Each row of a before or after table is a point. One or more steps were done to the points. Then noise was added and the rows were shuffled. The steps act on how far a point lies along the listed directions, d1 being the first. Name the steps. A step turns or swaps two directions, mirrors them in a line or flattens them onto one, adds a multiple of one to another, or multiplies one. Angles are multiples of 10 degrees, from the lower direction toward the higher: turns from -170 to 170, lines from 10 to 170 but not 90. Use the fewest steps. Two steps may share a direction if one is a turn and the other turns, adds or multiplies; they go together, in the order done. Otherwise the lowest direction goes first.
In the rows, zero is written as 128.

Directions:
(1): 183 146 155
(2): 156 125 71
Before (12 x 3):
62 130 183

132 145 217

179 145 104

106 135 112

120 112 75

189 144 113

82 102 126

97 115 69

97 119 148

83 97 94

107 121 175

69 110 173
After (12 x 3):
176 127 151

124 124 182

82 115 84

188 141 94

75 129 200

149 149 124

149 154 206

145 133 162

159 136 199

93 121 83

167 125 87

192 129 124
Steps: mirror d1 and d2 in the line at 100 degrees

Directions:
(1): 188 164 106 171 99 126
(2): 104 182 106 121 155 70
(3): 132 125 54 84 123 154
(4): 175 155 159 86 173 148
(5): 120 157 155 83 62 122
(6): 168 80 125 105 122 68
Before (14 x 6):
121 81 82 174 129 70

147 105 120 131 183 85

153 120 137 74 134 177

153 115 127 113 89 170

30 151 79 156 145 129

175 84 145 104 166 120

115 130 107 104 113 81

149 179 120 130 103 192

153 90 165 143 133 119

176 71 200 120 162 124

131 121 127 155 193 219

104 76 80 121 205 134

156 87 117 181 126 76

105 91 88 182 127 179
After (14 x 6):
165 130 148 70 152 85

203 108 108 102 168 183

176 95 86 143 152 103

176 126 148 42 143 117

165 204 144 107 149 150

136 124 67 172 122 127

128 161 83 141 108 103

164 80 125 107 171 126

67 178 109 162 138 125

185 107 114 183 149 81

153 180 129 191 195 170

162 129 132 144 133 95

125 90 119 83 102 131

121 146 193 94 119 218
Steps: turn d1 and d2 by 120 degrees; add 0.5 times d6 to d3; mirror d4 and d5 in the line at 120 degrees

Directions:
(1): 146 151 186 153 76 130 176 161
(2): 53 150 170 130 178 125 151 124
Before (9 x 8):
110 128 74 122 189 145 92 101

131 146 160 114 122 133 142 144

105 123 111 123 164 120 118 112

105 158 153 122 106 126 166 146

163 115 115 114 102 142 118 135

102 168 199 160 100 119 186 153

129 167 207 157 91 132 179 160

83 145 164 150 127 124 143 136

132 130 92 134 139 123 90 121
After (9 x 8):
15 148 161 137 198 121 134 116

105 136 131 100 165 131 117 122

7 141 122 113 239 112 113 89

214 98 80 110 71 142 100 136

96 152 175 146 138 119 164 137

168 143 127 152 84 125 125 148

55 128 102 106 224 125 87 88

127 171 182 166 109 148 179 157

56 146 116 102 175 124 130 112
Steps: multiply d1 by -1; multiply d2 by 2.5

Directions:
(1): 83 152 159 172 57 94 137 119 147
(2): 142 193 105 143 140 116 57 162 151
(3): 144 190 77 116 102 161 187 118 129
(4): 128 171 202 92 123 173 109 108 100
(5): 147 110 155 104 103 154 145 201 185
Before (12 x 9):
163 153 176 95 99 161 127 142 121

95 131 228 120 141 125 83 71 96

121 188 92 116 59 133 214 130 158

100 101 201 106 152 148 87 165 147

115 215 110 148 15 140 208 122 189

121 117 160 119 107 105 122 160 130

134 76 209 101 139 157 126 162 145

104 128 136 139 172 84 60 65 30

97 92 165 168 98 101 121 116 142

86 124 189 112 90 112 201 139 127

90 120 206 124 124 129 90 129 94

144 139 110 93 149 130 170 122 101
After (12 x 9):
114 124 122 133 128 90 120 118 96

108 91 156 124 155 119 95 134 94

101 81 139 174 114 93 121 113 135

141 64 202 96 136 122 75 220 146

167 152 116 110 136 142 125 103 88

129 193 48 156 57 125 211 109 175

89 120 140 129 189 122 82 88 87

128 75 186 106 170 127 94 132 134

124 183 68 118 72 127 215 123 151

90 115 127 121 129 93 203 105 100

116 110 142 130 181 124 118 60 67

143 139 136 84 133 141 170 142 117
Steps: flatten d1 and d4 onto the line at 140 degrees; mirror d3 and d5 in the line at 10 degrees

Directions:
(1): 226 119 148 126 143 163 102 94 138 103 170 150
(2): 130 86 126 73 54 178 160 127 133 90 104 107
(3): 159 143 54 130 59 102 90 145 98 154 144 149
(4): 118 146 180 148 106 138 118 160 48 104 177 87
(5): 169 94 119 188 121 98 123 132 150 123 96 44
(6): 143 95 139 136 142 161 126 97 56 191 71 139
Before (14 x 12):
129 145 149 94 160 115 144 150 249 61 170 140

83 124 178 121 162 137 167 136 139 107 123 107

158 110 117 164 123 106 96 123 103 128 125 126

193 145 138 124 184 125 102 111 188 85 158 148

96 122 167 93 110 160 123 148 96 88 142 125

65 125 148 80 100 164 167 139 135 88 129 101

103 148 150 127 117 139 156 129 114 116 118 92

104 145 153 141 142 107 126 151 138 99 152 138

107 151 161 141 140 118 123 151 100 122 150 113

173 156 134 139 192 114 114 131 187 102 171 160

158 143 142 140 188 101 127 125 209 99 178 129

93 157 148 132 150 108 143 135 144 139 140 135

90 143 140 107 126 124 147 145 130 116 123 138

182 130 137 176 136 88 101 157 107 131 160 104
After (14 x 12):
161 91 125 136 104 136 113 117 127 102 115 116

190 85 140 135 94 139 126 142 88 129 119 93

128 151 159 172 203 103 90 141 75 198 128 161

192 128 117 141 155 134 86 107 86 159 110 150

88 149 147 122 139 123 141 143 113 127 120 142

99 133 151 121 128 137 147 126 100 158 108 136

183 118 125 139 154 150 117 120 69 174 102 159

101 159 142 134 122 125 151 133 129 114 130 92

73 136 151 127 140 118 154 150 116 128 121 109

166 118 137 158 157 129 113 110 67 192 114 133

112 125 162 138 134 134 126 135 79 130 114 138

50 179 141 136 161 101 125 156 133 111 169 116

110 128 156 118 107 146 137 145 85 121 128 108

88 149 153 114 127 126 103 166 115 89 170 130
Steps: flatten d1 and d3 onto the line at 30 degrees; turn d4 and d6 by 30 degrees; turn d2 and d6 by -120 degrees

Directions:
(1): 88 112 152 85 97 155 87 108 202 116 126 114 186 86
(2): 89 79 89 140 86 94 73 153 104 196 118 166 122 117
(3): 156 86 108 105 54 127 132 66 124 113 170 90 80 151
(4): 52 159 162 127 129 92 112 158 160 121 168 106 80 184
(5): 124 184 111 69 118 86 83 126 57 85 139 120 153 109
(6): 123 78 135 99 206 142 102 134 113 132 165 98 77 69
Before (12 x 14):
120 141 98 168 196 94 105 172 70 199 86 176 127 90

67 40 128 127 161 132 77 144 148 156 195 128 43 104

110 163 124 140 159 65 122 176 80 131 115 134 72 133

83 51 117 100 168 142 87 161 105 158 163 114 115 51

167 114 99 81 171 142 112 104 68 126 126 94 117 75

131 175 123 94 147 137 130 108 121 87 113 128 162 121

56 87 129 103 149 111 48 159 160 137 128 135 112 90

173 83 167 113 208 208 140 111 165 106 134 96 131 89

105 153 139 118 155 86 153 118 127 113 166 102 77 165

68 204 172 96 235 85 116 171 111 100 128 112 136 124

161 105 124 137 115 138 171 128 114 125 104 162 134 116

91 149 103 138 130 84 81 157 100 169 127 147 97 161
After (12 x 14):
140 117 115 122 185 93 150 118 87 132 170 105 52 130

91 75 132 75 148 161 52 124 180 117 107 131 168 40

159 145 101 151 183 65 150 162 32 130 121 128 28 130

143 64 104 103 134 171 119 123 114 140 117 128 193 29

112 162 114 86 109 131 110 100 129 98 121 121 151 130

162 180 94 191 196 89 149 166 40 178 83 180 115 133

115 145 134 87 225 101 108 142 76 114 128 104 129 78

131 142 100 137 171 96 106 141 77 148 150 124 70 152

200 128 76 100 98 136 138 76 58 129 104 110 142 112

141 137 127 155 110 115 180 144 117 129 100 169 133 156

148 32 108 128 184 180 110 117 130 147 147 152 113 48

172 94 150 134 155 204 133 116 172 128 77 146 206 83
Steps: multiply d1 by 2; multiply d2 by 0.4; add 0.7 times d5 to d3; turn d4 and d6 by 60 degrees

Directions:
(1): 170 59 170 130 80 140 166 155 71 172 139 190 138 115 96 85 163 116 151
 134
(2): 68 84 138 116 138 97 170 94 171 106 165 151 177 156 103 148 172 197 139
 83
(3): 126 169 88 113 64 41 94 112 129 153 106 155 183 154 118 112 147 71 110
 98
(4): 84 156 204 108 93 120 143 100 159 101 105 128 53 153 85 61 102 114 126
 118
Before (13 x 20):
67 118 101 121 154 85 145 92 164 95 154 132 160 151 145 173 139 184 108
 101

99 178 193 102 146 140 99 112 185 88 106 100 60 133 112 76 92 139 114
 124

129 123 106 142 149 162 105 114 143 96 138 111 146 130 162 178 131 165
 106 132

156 145 96 140 174 156 100 146 135 116 150 101 130 122 167 160 109 144
 149 166

71 52 127 106 150 83 176 94 179 135 174 141 191 167 133 163 191 211 146
 75

129 128 103 118 160 144 122 140 155 127 126 110 136 123 160 163 136 161
 127 114

51 143 149 107 152 105 152 78 180 89 151 104 92 129 100 121 110 160 138
 90

72 61 134 122 226 126 189 97 183 91 184 114 179 159 134 211 159 249 146
 77

60 115 91 122 172 84 151 88 176 106 182 136 216 154 128 165 174 190 126
 76

125 120 135 133 122 130 155 119 134 125 143 156 123 125 91 108 145 149
 153 114

133 44 166 169 226 239 181 151 123 97 163 97 91 96 164 185 114 241 155
 170

132 152 91 120 147 153 121 153 132 118 130 95 164 131 147 166 115 150
 113 124

111 161 101 142 150 116 102 121 152 111 116 103 127 131 145 129 110 100
 110 158
After (13 x 20):
112 230 53 124 67 11 51 95 155 134 69 115 178 171 155 137 113 56 84 104

102 140 123 104 118 129 144 137 146 115 133 118 164 149 115 137 129 156
 119 100

112 183 106 123 202 154 86 117 181 108 106 28 66 132 197 169 71 135 108
 150

147 168 102 141 140 142 113 130 129 125 122 122 102 113 123 122 113 116
 135 136

115 132 132 107 135 95 107 118 164 120 138 140 170 136 120 117 153 156
 118 97

81 161 94 118 167 105 122 94 166 103 144 87 122 115 132 155 104 144 127
 102

82 184 107 136 222 165 112 109 180 77 146 57 99 125 167 162 86 160 112
 133

115 140 120 117 110 79 120 114 156 125 149 154 166 159 120 120 146 137
 152 119

78 152 105 127 180 128 124 102 165 81 134 91 99 133 165 170 97 168 105
 131

91 230 72 117 207 93 72 96 197 83 100 39 112 167 176 191 69 124 92 105

112 136 120 131 110 120 103 95 155 99 129 128 151 153 137 151 139 145
 101 112

115 142 115 106 134 114 122 126 166 131 119 123 136 141 145 139 142 146
 120 97

89 93 134 138 142 113 155 111 152 117 151 144 158 142 117 125 155 147
 130 137
Steps: turn d2 and d3 by -160 degrees; turn d1 and d2 by -70 degrees; multiply d4 by 0

Directions:
(1): 71 177 99 105 140 190 160 108 151 91 131 136 193 140 151 173 180 117 169
 65 113 160 142 166
(2): 145 123 198 60 111 112 157 106 142 134 123 98 84 71 139 158 90 124 137
 102 150 134 109 230
(3): 155 107 160 72 121 123 105 91 72 92 160 95 145 207 155 100 135 191 136
 89 79 99 86 118
(4): 79 61 130 92 76 154 133 148 165 123 170 110 176 95 60 110 90 186 150 127
 155 163 130 90
Before (10 x 24):
122 37 118 127 74 97 88 159 133 163 172 116 152 111 52 75 50 188 98 182
 179 114 120 7

167 90 156 116 114 99 115 138 112 137 115 116 108 127 120 101 115 154
 106 152 134 110 100 121

117 87 142 119 114 109 114 134 144 145 159 126 120 97 103 125 103 133
 143 144 148 118 144 109

140 142 139 113 123 132 131 119 142 105 145 128 130 138 151 141 154 108
 132 109 115 127 118 147

94 90 119 117 91 138 152 152 140 146 153 123 160 113 91 108 105 144 132
 124 137 156 133 83

138 62 114 165 101 115 87 150 131 185 152 142 123 122 79 82 90 160 94
 209 179 117 158 25

88 150 91 121 134 150 148 114 121 105 134 125 159 143 139 137 158 127
 140 114 97 141 124 123

132 132 143 104 126 143 132 114 115 87 145 111 155 168 151 126 163 136
 152 80 126 128 110 144

85 131 109 102 106 150 138 132 121 89 179 128 200 168 157 145 148 154
 156 71 102 143 130 100

95 99 121 102 98 177 146 125 155 105 167 120 184 125 97 131 131 157 156
 91 134 156 141 114
After (10 x 24):
127 144 125 154 133 132 143 146 152 125 116 136 123 104 130 141 150 84
 136 124 167 143 140 149

119 175 91 176 143 116 137 152 125 128 128 162 136 138 175 159 156 79
 122 120 119 127 154 113

155 155 124 140 145 109 138 118 78 138 118 134 118 178 174 117 153 103
 111 112 89 109 118 119

149 122 138 133 126 114 130 139 132 139 97 131 111 105 127 127 132 120
 111 147 143 125 119 145

146 129 148 118 145 101 110 106 108 129 143 126 104 144 156 135 135 115
 137 122 113 92 132 136

131 128 136 118 110 132 135 135 164 119 146 130 126 107 125 139 136 106
 131 127 137 139 128 138

167 133 105 164 151 120 81 106 73 148 135 147 128 211 164 96 157 140 97
 161 115 83 141 54

186 178 99 175 173 85 84 107 62 143 106 147 108 203 192 118 152 95 80
 147 108 58 115 81

98 143 88 141 134 134 143 128 123 121 125 132 142 129 129 130 147 117
 127 139 107 138 129 111

166 167 125 151 157 131 131 107 106 120 118 139 114 162 171 142 164 93
 120 108 104 108 135 147
Steps: multiply d1 by 0.4; multiply d2 by 1.3; turn d3 and d4 by -160 degrees

Directions:
(1): 164 77 98 67 141 189 157 129 114 140 50 147 102 144 98 79 154 184 118
 160 133 113 153 121 126 139 47 112 103 202 133 117
(2): 158 164 133 121 168 243 139 66 145 200 137 113 158 119 142 116 106 76
 186 115 116 94 126 190 163 135 157 110 151 139 118 110
(3): 127 164 98 136 123 109 82 74 151 76 180 194 146 141 91 178 113 147 146
 85 140 131 168 180 161 159 80 158 64 185 108 101
(4): 190 181 82 97 133 107 232 141 143 71 152 173 127 112 96 103 92 107 169
 149 189 134 156 82 147 117 170 95 141 121 140 139
Before (14 x 32):
123 121 124 124 144 200 114 109 115 179 137 84 135 121 157 110 130 97
 146 125 87 84 132 130 119 107 141 135 151 130 119 117

93 108 186 165 160 186 89 87 137 213 144 118 137 137 154 144 144 104 125
 95 100 97 106 154 133 164 130 136 148 103 122 122

79 141 157 173 129 125 74 118 115 160 101 71 132 117 185 161 128 73 105
 108 63 128 97 145 118 119 154 158 152 91 119 118

108 147 149 142 151 195 135 121 100 199 109 70 132 86 162 98 95 62 179
 137 100 115 94 140 142 116 198 96 196 49 143 131

134 124 148 139 108 79 110 156 129 133 156 98 121 84 153 128 119 132 101
 127 131 144 133 98 121 98 163 140 154 64 132 126

157 132 49 99 130 88 147 106 166 45 152 200 99 134 48 132 98 187 147 105
 162 124 192 124 165 154 54 144 83 224 142 135

142 161 140 140 135 147 145 108 133 131 173 149 157 124 148 131 96 84
 175 122 136 143 137 134 150 127 150 120 142 105 117 115

178 153 76 66 108 77 202 153 143 30 136 198 109 130 111 109 118 169 124
 167 188 151 169 80 152 100 86 114 97 140 138 155

168 132 82 85 129 140 163 128 139 82 78 180 114 136 79 90 139 167 112
 138 167 131 182 104 125 136 60 117 71 199 121 123

167 156 66 83 98 108 216 125 131 80 142 194 129 140 61 105 115 136 160
 128 197 147 189 86 128 161 111 82 102 180 136 132

165 155 37 111 97 59 145 119 137 43 173 204 125 135 94 154 132 133 153
 148 173 140 146 108 130 159 92 126 100 162 141 117

112 134 158 106 142 182 91 94 136 189 92 100 120 142 146 99 106 107 133
 115 90 128 117 176 141 149 138 118 155 132 136 115

90 128 171 161 160 216 109 77 129 227 135 63 151 101 186 128 114 65 147
 114 79 107 83 177 125 141 166 123 168 84 107 131

107 129 130 92 115 46 205 188 118 64 98 136 112 134 113 98 116 141 109
 148 132 148 116 57 122 79 139 105 133 100 149 144
After (14 x 32):
159 140 126 110 153 190 164 103 129 139 137 153 145 130 142 106 109 106
 175 139 142 133 150 133 155 136 118 110 131 133 126 108

115 130 115 90 118 46 191 165 130 51 101 162 129 144 96 112 108 158 98
 130 130 150 129 80 144 91 114 116 103 137 146 126

118 138 132 140 145 183 98 97 121 171 164 97 142 122 149 127 120 89 154
 114 96 93 137 145 120 104 141 141 139 127 112 116

100 149 158 113 137 158 83 92 140 178 120 97 134 140 144 120 101 94 131
 101 90 135 114 180 144 145 152 122 156 117 142 119

131 141 115 122 153 223 107 76 111 191 96 112 137 105 133 116 98 93 182
 124 105 111 132 176 160 145 126 114 145 122 126 101

103 119 146 139 164 252 102 55 125 228 113 87 144 113 157 121 121 92 151
 115 85 102 103 201 141 151 122 122 137 127 100 117

165 153 44 103 96 58 177 141 129 59 149 183 109 126 111 129 141 118 150
 163 167 142 125 77 117 141 120 115 134 130 155 133

94 92 184 156 162 209 96 82 138 224 126 122 142 131 153 126 153 116 118
 102 98 93 104 165 126 165 113 133 142 114 127 117

126 157 99 148 112 26 166 158 155 56 185 139 105 108 98 139 83 131 136
 109 154 129 134 73 142 112 168 131 155 110 154 175

144 186 91 119 78 55 215 147 129 75 190 172 136 129 87 132 103 95 153
 113 190 162 166 68 121 149 189 92 131 118 140 154

159 91 119 94 121 140 122 131 126 150 102 128 116 104 124 96 136 181 112
 142 134 124 161 114 129 113 86 134 123 149 130 109

160 172 97 94 101 46 196 164 146 23 167 182 118 120 130 132 108 136 119
 151 187 170 154 72 151 95 131 127 112 98 132 169

120 109 132 122 147 198 87 106 105 167 40 95 118 126 160 123 150 106 106
 130 69 117 125 161 123 131 82 144 121 169 118 107

111 183 120 168 105 36 136 155 149 61 172 147 146 106 119 144 119 93 110
 112 159 156 142 82 100 105 184 132 116 80 127 150
Steps: mirror d1 and d2 in the line at 100 degrees; flatten d3 and d4 onto the line at 80 degrees
